Each row is a point. The last column is the point's height on a tilted bowl or saddle (a function of degree 2), plus a little noise. Count its main directions that bend up, bend down and stay straight.
In the rows, 128 means zero.

Points (11 x 3):
[[174 107 123]
 [117 110 138]
 [151 133 134]
 [ 75 158 206]
 [148 141 138]
 [170 142 143]
 [150 161 150]
 [164  92 111]
 [117 149 153]
 [129 126 136]
 [171 136 139]]
Directions: 1 up, 0 down, 1 straight

Points (17 x 4):
[[163 128 115 151]
 [135 121  87 153]
 [ 99 159  78 196]
 [165 167 132 158]
 [122 154 129 138]
 [134 158 157 142]
 [146 111 146 123]
 [162 136 130 146]
 [141 192 114 175]
 [149  73 148 126]
 [131  91  90 136]
 [166 156 136 155]
 [128 140 101 144]
 [142 165 115 154]
 [147 139 166 141]
 [160 129 186 164]
 [132 129 153 122]]
Directions: 2 up, 0 down, 1 straight

Points (17 x 4):
[[ 87  55 156  94]
 [147 114 121 111]
 [120 112 175 111]
 [ 88 120 138 125]
 [129 117  91 106]
 [104 112 131 126]
 [132 145 134 114]
 [135 187  90  70]
 [109 134  97 114]
 [117 157 143 113]
 [153  89 124 105]
 [127 109 117 119]
 [156 106 142 108]
 [138 101 114 113]
 [154 118  73  78]
 [ 93 109  93 115]
 [186 129 114  77]]
Directions: 0 up, 3 down, 0 straight

Points (24 x 5):
[[100  96 159 112 146]
 [141 160 146  99 120]
 [159 119 158 175  58]
 [107 105 143 119 135]
 [111 123 118 107 131]
 [104 106 114 148 127]
 [132 120 192 152  81]
 [105 127 165 132 107]
 [150 146  99 160 129]
 [196  90 105 167  69]
 [184  93 155 131 102]
 [122  86 115 143 133]
 [150  82 140  83 158]
 [120 101 114 146 129]
 [ 92 142 152 129  95]
 [127 147  93 116 136]
 [169 129 125 138 116]
 [110 156 123 131 108]
 [134 116 188 135 108]
 [146 116 143  90 144]
 [ 88 153 121  88  97]
 [140 186 127 104 113]
 [ 88 127 164 139  92]
 [147 110  86 164 130]]
Directions: 1 up, 2 down, 1 straight

Points (42 x 7):
[[143 160 154 153 129 131 112]
 [143 167 131 152 161  96 128]
 [107 114 131 136 139 121 140]
 [138 105 145 126 129 128 130]
 [ 64 169 123  67 140 126 151]
 [132  80 133 109 130 116 134]
 [ 87 156 112 148 150 148 130]
 [119 129 139 142 148 111 143]
 [ 70 139  92 157  79 124 150]
 [156  86 102 140  78 130  82]
 [165 147 147 161  87 137  75]
 [ 90 134 136 149 147 129 138]
 [173 162 118 162 112 140  81]
 [118 127 110 114 138 154 141]
 [172 146 100 138 138 161 114]
 [170 153 102 109 180 119 147]
 [161 108 194 104  92 131  76]
 [ 96 147 176 168 124 119 135]
 [124 148 129 128 179  97 136]
 [144 107 132 106  82  88  91]
 [121 109 112 168 111 143 121]
 [121 135 136 110 131 115 137]
 [146 111 115 141  90 138 100]
 [104 155 141 105  99 181 121]
 [111 134 132 155  99 189  73]
 [139 137 152 162 135 145 109]
 [126 113 106 106  87 126 119]
 [133 127 114 128 115 127 132]
 [ 81 153  84  94 140 179 155]
 [107 134  55 138  95  97 116]
 [117 178 131  85 131 173 147]
 [110  74 146  91  71 110  48]
 [ 72  71 113 156 117 121 138]
 [128 122 119 119 130 119 141]
 [152  74 122  95  63 138  66]
 [ 91  40  87 151  97 134 107]
 [118 141 147 138 143 112 137]
 [110 120 164 128 135 143 110]
 [151 108 176 137 176 129 141]
 [122 108 146  96 170  84 134]
 [141 105 145 111 105 129 114]
 [127 154 154 111 121 115 132]]
Directions: 2 up, 3 down, 1 straight

Points (47 x 7):
[[100 162 151 111  98 123 147]
 [137 113 149 176 153 123 127]
 [142 140 124 169 134 118 129]
 [156 128 161 105 126 115 114]
 [130 129 137 145 176 166 135]
 [117 166 103 103 133 139  96]
 [133 123 116 114 150 146 111]
 [ 76 134 114 168  86 117 154]
 [142 126 105 142 105 111 138]
 [125 152  94 124  90  61 202]
 [106 143  79 138 180 102 117]
 [124 142  88  83 165 127  73]
 [165 116 126 105 171 139 109]
 [133 106 185 148 173 123 109]
 [176 160  92 141 119 135 106]
 [127 157 129 147  81  88 159]
 [197 151 125 123  81 111  99]
 [121 133 101 138 111 115 138]
 [115  75 159 178 127 133 105]
 [126 148 120  91 199 112  38]
 [111 131 121 138 105 156 123]
 [180 148  98 166 151 148 143]
 [159 157 136 134 115 143 110]
 [ 77 132 117 107  85 111 175]
 [111 143 161 126 160 110 100]
 [194 119  98 136 149 120 143]
 [139 137 107 137 191  77 107]
 [142 138 187 149 138 163 146]
 [150 150 175  98 102 139 129]
 [109 104 122 139 162 114 114]
 [ 80 146 135 111 124 138 128]
 [162 101 115  95  88 121 128]
 [142 137  77 183 118 164 132]
 [121 143 144 111 136 148 114]
 [108 107 122 152 113 160 122]
 [133 134 104  99  95 119 130]
 [103 113 108  90 139 159 108]
 [141 128 124 150 145 118 125]
 [103 122 142 110 180  72  75]
 [108 116 124 143 168  72 121]
 [118 146 138 102 122  54 158]
 [108 121  67 152  78 121 160]
 [ 98 132 171  87 133 139 122]
 [110 117 133 168 141 175 133]
 [129 115 167 131  86 124 135]
 [ 87 119 112 118 176 110  88]
 [161 122  84 130 144 166 138]]
Directions: 2 up, 2 down, 2 straight

Points (76 x 9):
[[124 132 114 110 143 158 142 129 122]
 [105 133 135 176 122 212 133 145 129]
 [108 100  88 151 140 128 119 109 147]
 [119 124 132 127 150 132 140 126 126]
 [167 156 129  77 129  58 153 144 193]
 [144 147 120 135 108 148 111 144 128]
 [160 131 143 144 143 120 181 111 153]
 [155 153 108 167  82 108  68 173 186]
 [128 105 130 106 153 133  90 161 143]
 [121  64 133 133 138 112 130 160 151]
 [146 114 124 137 127 126  80 142 147]
 [175 164 156  77 110 138  86 102 160]
 [107 180 157 103 152 120 155 106 144]
 [134 117 131 107 138  93 138 106 155]
 [134 110 132  90 120 105 132 110 153]
 [168 171 151 140 101  95 156  70 190]
 [142 128 166 116 142 139 157  87 145]
 [147 151 135 110 120 130 128 139 130]
 [130 138 119 143 124 152 151  99 129]
 [117 126 134  97 134 130 116 168 131]
 [120  93 138 141 128  96  77 146 161]
 [120 106 100 116  96 125 110 170 146]
 [139 120 107 105 114 123 100 144 142]
 [107 118  95 140 144  85 106 112 159]
 [ 90 134 111 124 140 117 100 159 134]
 [117 149  96 151 159 144 110 120 131]
 [136 161 153 138 176 107 101 165 151]
 [121 118 125 147 104  97 175  92 159]
 [109 125 160 120 117 143 128 121 122]
 [112  88 116  86 148 105 109 164 160]
 [ 94 108  56 112  81 192 145 122 157]
 [135  86  86 153  98 126  81 142 170]
 [151 131 147 121 150 111 138 163 139]
 [138 130 167  67 151  99  91 139 171]
 [120 132 107 180 135 114 111 125 148]
 [155 114 103 117 157  80 140 114 174]
 [134 174 123 126  99 149 129  79 135]
 [143 154 108 100 114 141 140 101 133]
 [117 132  92 190 144 149 128 122 145]
 [119 106  86 130 123 155 164 158 138]
 [124 154 171 103 143 148 165 110 132]
 [189 122 139 108  64 127 129 118 173]
 [125 134 119 115 208  83 153 221 181]
 [151  93  66 108 179 110 143 129 182]
 [123 149 203 101 122 128 116 120 144]
 [154  72 147 166 121 120  94 105 175]
 [137 109 114 125 125 103 123 100 153]
 [134 124 145 139 116 110  99 127 143]
 [ 92  94 123 119 111 153  94 138 138]
 [ 60 150 114 126  92 101 119 113 150]
 [ 71 101 102 164 160 122 109 101 156]
 [118 113 184 140 115 130 198 142 125]
 [113 139 152 192 135 137 135 141 132]
 [ 70  99 108 100 151 143 147 171 140]
 [113 196 125 119 109  92 142 118 157]
 [114 203 138 161  88 134 168 121 149]
 [135 142 162 111 157 137 123 105 136]
 [191 129 154  95 151 113 110 114 171]
 [159 133  79  95 159 163 122 161 146]
 [ 72 145 148  68 173 101 158  87 180]
 [133 117 133 152  84 140 110 174 142]
 [ 95 112 155 115 127  91  76  98 168]
 [ 75 114 169 121 123 143 101 121 132]
 [133 144 164 155 185 114 136 133 148]
 [166 207 134 130 121 180 125 167 142]
 [161 144 132 109 116 117 100  77 157]
 [158 136  84  63 136 122 152  90 168]
 [138 111 108 128 113 147 178 113 142]
 [147 102 133 147 153 114 130 132 146]
 [115 124 119 141 128 167 137 147 119]
 [106 159  88 123  74 148 112 132 135]
 [ 94 106  96 155  88 128 183 150 143]
 [151 166  97 115 129 126 122 113 137]
 [120 107 114 132 151 146 147 119 133]
 [148 141 155 123 162  73  92 180 175]
 [168 125 129 105 159 122  90 160 155]]
Directions: 7 up, 0 down, 1 straight

Points (74 x 9):
[[150  88 162 150 150 145 122 158 147]
 [155  76 145 142 168 131 115  98 149]
 [130 144 115 109 114  94 120 164 144]
 [ 78 101 168  97 156  82 104 120 178]
 [134 140 123 136 219 149 150  93 168]
 [145 138 165 113 108 138 102 150 138]
 [139 122 153 124 163 139  93 123 138]
 [144 158 144 132 131 128 173 109 149]
 [143 117  76 197 142 146 110 177 155]
 [145 144 140 142 170 147 119 115 138]
 [104 120  72 115 142 129 123 108 139]
 [155 134  98 149 157 131 146  36 165]
 [189 153 139 203 113  93 140 163 176]
 [152 101  83 126 157 105  97 125 144]
 [117 137 115 112 133 212 142  97 150]
 [141 108 100 133 175 152 118  78 143]
 [ 85 122 103 106 130 146 151  98 145]
 [134 160 174 113  87 145 117 153 148]
 [137 153 146  83 141 132 155 136 152]
 [155 136 110 162 134 161 146 159 137]
 [ 73  80 143  87 146 146 167 146 176]
 [145 100 151 130 146 144 104 113 134]
 [151 116 128 109 124 129 119 138 128]
 [152 135 100 155 123 104 151 126 140]
 [ 94 136 155  89 122 141  91 150 150]
 [111 121 134 147 180  93 120  87 160]
 [ 76 116  86 151  66 116  97 168 156]
 [ 97 142 156 129 120 163 154 166 152]
 [141 124 173 102 138  95 114 133 151]
 [123 157 134 123 125 156  99 106 131]
 [124  95 125 111 138 155 120 122 132]
 [133 116 112 126 185 189  98 119 147]
 [134 142 156 127 128 135 124 143 134]
 [159 153 124  96 104  97 118 108 142]
 [ 94 173  90 133 123 106 123 164 154]
 [126 134 154 148 192  72  83 101 174]
 [115  67 118 125  94 155 151  97 146]
 [120 132 127 128 161 127  86 143 137]
 [132 170 140  81 150 113 149 160 169]
 [162  47 127 136 122 147 128 130 150]
 [125 150 147  73 180 147 132 108 162]
 [ 98 158  95 103 129 146 126 124 138]
 [123 152 164 162  82 143 104  97 143]
 [ 98 106 141 131  73 132 135 121 138]
 [134 118 100 129  81 128 114 128 126]
 [164 115 121 182 132 127 112 134 137]
 [175 152  99 151 112 130 130 129 135]
 [168  81 131 138 112 150 123 135 134]
 [169 126 114 102 142 108  73 166 152]
 [130 114 185 120 194 178 147 172 186]
 [132 122 119  93 124 121 112 116 131]
 [117 119 144 141 115  85  79 112 142]
 [106 139 157  99 130 120 110 120 143]
 [123  76 113  92 130 126 131 135 144]
 [147 108 115 114  96 157 140 131 126]
 [140 118 131 133 100 138 115 121 123]
 [ 96 104  64  97 137 126 111  86 153]
 [161 119 146 153 148 114 148  81 148]
 [160 135 127 151 135 116 108 134 132]
 [104 110 151 104 131 142 127 144 141]
 [155 103  96  97 167 129 130 126 143]
 [138 143 149  78 100  95 155 120 156]
 [110 121  94 123 117 132 130 108 130]
 [110 171  96 145 122 137 171  97 153]
 [122 118 159 115 188  95 135 133 168]
 [112 120  86 140 133 111 146 100 143]
 [118 120 148  97 127 119 177 176 161]
 [105 145 146 122 124 122 186 115 156]
 [148 152 155 151 190 119  65 171 170]
 [121 169 159 172 174 136 165 157 173]
 [165  48 121 135 134 169 114 130 155]
 [133 107 159 139 105 111 130 129 134]
 [167 143 102  84 139 148 141 131 139]
 [ 59  93 129  98 162  74 234 148 242]]
Directions: 8 up, 0 down, 0 straight

Points (68 x 9):
[[ 83 103 134  95 150 143 179 176 178]
 [134 137  93 108 116 121 189 138 180]
 [131 145 102 127 132 172 110 123 134]
 [146 136 100 157 156 103 130 100 134]
 [136 142  99 132 135 131 153 150 148]
 [110 130 134 108 144 180 125 153 142]
 [106 119 120 191 129 123 101 129 156]
 [134 161 122 149 123 138 121 127 140]
 [159 102 130 159 106 123 181 138 173]
 [124  94  83  99 154 111 137 175 153]
 [115  88 105  87 160 126 148 163 146]
 [119  93 136 128 160  69 105  90  98]
 [173  66 136 140 175 142 136 205 154]
 [104 132 135 102 161 134  95 200 150]
 [144 150 123 169 173 180  95 142 121]
 [119 117 100 132  95 143 162 109 178]
 [164 147 156 126 142 128 106 113 119]
 [161 128 131 125 143 150 164 156 138]
 [124 186 177 135 102 114 155 108 182]
 [166 122 120 143 114 109 119 132 134]
 [114 111 131 114 112 160 152 113 158]
 [160 112 145 118 104 166 115 160 126]
 [184 160 127 108 130 143 125 127 120]
 [146 135 118 135 143 151 141  85 140]
 [124  45 115 138 161  63 133  99 107]
 [157 184 130 150 145 162 133  78 154]
 [165 103 118  99 156 112  74 137 116]
 [142  97 128 135 120 130 135 115 135]
 [127 140  94 128 102  85 148  92 165]
 [132 109 120 175 144 130 100 160 136]
 [116 127 153 136 143 109 139 146 132]
 [111  95 107 107 125 168 131 175 161]
 [130 170 123 144 127 150  80 101 142]
 [ 96  95 151 137 183 137 117  94 124]
 [118 120 144 146 178 120 124 120 117]
 [104 115 177 128  99  95 130 109 151]
 [160 167 130 130 129 203 134 109 133]
 [123 121 184 166 109 109 129 135 158]
 [ 88 115 172  73 188 104  87 166 141]
 [141 127  98  75 117 122 124 133 145]
 [116  23  93 103  45 137 133 111 249]
 [147 101 117 132 171 161 124 129 122]
 [100 155  98 151 191 140 150 145 158]
 [139 161 105 127  99 120  65 120 153]
 [106 101 122 108 120 140 136 122 146]
 [155 116 177 102 138 165  38 122 136]
 [131 110  99 135 135 120 107 113 130]
 [132 134  92  96 198 118  77 134 124]
 [131 141 131 117 147 160  93 202 132]
 [132 141 119 151 136 109 147  88 142]
 [129 155 102 100 162 129 163 111 146]
 [157 110 186 124 139 149 143 119 137]
 [164 146 109 139 152 117 113 137 121]
 [122 116 128 152 145 150 104 124 129]
 [ 66 125 139 118 160 121 155 129 140]
 [182 128 141 128 118 145 112  91 128]
 [148  88 170  72 134 117  88 129 133]
 [128 118 103 126 119 118 143 121 144]
 [117 127 149 113 127 121 122 114 129]
 [132 137 140 135 175 169 128 151 127]
 [112 109 160 182 115 101 134 136 159]
 [157 117 135 129 133 166  61 159 110]
 [122 146 102 143 175 131 113 106 128]
 [134 118 139 122 177 140 111 164 119]
 [ 92 151  92 142 134 151  64  93 170]
 [155 145 144  84 165 120 100 104 118]
 [136 130  95 161 131 132 196 137 188]
 [108  97 124 122 102 122  63 152 159]]
Directions: 7 up, 1 down, 0 straight
